Each row of a before or after table is a point. One or more steps were done to the points. Then noise was added and the rows were shuffled. The steps act on how far a point lies along the listed directions, d1 being the first. Name the steps. A step turns or swaps two directions, mirrors them in a line or flattens them onto one, adds a multiple of one to another, or multiplies one. Angles are multiples of 10 degrees, from the lower direction toward the higher: turns from -170 to 170, lines from 10 to 170 but not 90. Use the fewest steps. Two steps may share a direction if one is a turn and the other turns, adds or multiplies; they go together, in the order done. Otherwise the lowest direction goes first.

Directions:
(1): [ 1.6 -5.1]
(2): [5.1 1.6]
Before (12 x 2)
[[-1.4  2.6]
 [-0.3 -7.6]
 [-1.5  0.1]
 [ 1.0  2.6]
 [-1.4  2.5]
 [-1.0 -3.9]
 [ 1.7 -1.9]
 [ 2.6 -3.2]
 [ 0.3  2.1]
 [ 1.7  2.0]
 [-0.5 -2.4]
 [-4.2 -2.2]]
After (12 x 2)
[[  1.0   1.5]
 [  0.7  -7.8]
 [  4.7  -0.4]
 [  0.3  -4.9]
 [  2.3  -3.9]
 [  4.2  -6.0]
 [ -2.1   3.6]
 [ -1.2   5.7]
 [  6.6 -12.9]
 [ -2.9   2.1]
 [ -2.6   3.6]
 [ -1.2   5.4]]
Steps: multiply d1 by 2; multiply d2 by -1

Directions:
(1): [-2.4  3.7  2.4 -3.6  3.6 -5.8]
(2): [ 2.2  2.9  1.6 -0.5 -7.8 -2.9]
(3): [ 6.4  2.0 -3.1 -5.1  1.7  1.5]
(4): [-1.2 -5.1 -5.5 -2.0 -1.4 -4.6]
Before (14 x 6)
[[-4.1  0.2  2.6  3.2 -0.3 -6.4]
 [ 1.9 -0.8 -6.5 -4.1  9.9  1.0]
 [ 3.5  3.3 -2.7 -5.0  0.7 -6.0]
 [ 7.6 -1.0 -4.3 -0.3  0.2  9.5]
 [ 1.4  3.0  2.7 -2.5 -1.4  6.7]
 [-4.4  0.0  3.0  6.3  1.4  1.9]
 [ 2.3  2.7 -1.2 -0.8  1.9  1.3]
 [-3.0 -1.1  0.0  6.7 -2.5  5.6]
 [ 7.0  4.2  3.4  1.8 -3.8  6.2]
 [-3.2 -2.2  2.9  7.7  1.7  4.9]
 [ 1.6 -0.1  0.8  1.4 -5.6  3.6]
 [ 1.6 -0.7 -2.9 -1.8  1.8  3.3]
 [-0.3 -2.7 -4.9 -0.4 -1.5 -3.2]
 [-6.5 -1.1  2.6 -1.5  3.2  0.5]]
After (14 x 6)
[[-5.1  5.2  3.1  1.0  5.3  0.4]
 [-7.2 -6.0  0.0  3.7  5.1 -2.0]
 [-2.2 -1.1 -2.6  1.6 -1.2 -2.7]
 [-1.8  5.3  5.5  3.7  0.3  0.0]
 [ 4.3 -4.2 -6.7  0.9 -3.3  0.6]
 [ 1.9  1.8 -4.2 -4.1 -6.5 -9.0]
 [-3.7 -1.7  0.3 -0.6  5.2  2.0]
 [ 4.2  1.7 -3.2 -2.6  2.5  0.6]
 [-0.5  3.2  4.0 -1.8 -5.2  2.0]
 [-7.7 -3.7  0.8 -0.9 -0.7 -0.8]
 [ 4.6  2.6  1.9  4.0 -1.1  4.4]
 [-6.1 -2.6 -2.3 -4.0  4.9 -8.4]
 [-3.0  5.9  7.2  2.2  2.7 -1.8]
 [-1.6  0.1 -2.0 -3.0 -0.4 -3.9]]
Steps: turn d1 and d2 by 140 degrees; swap d3 and d4
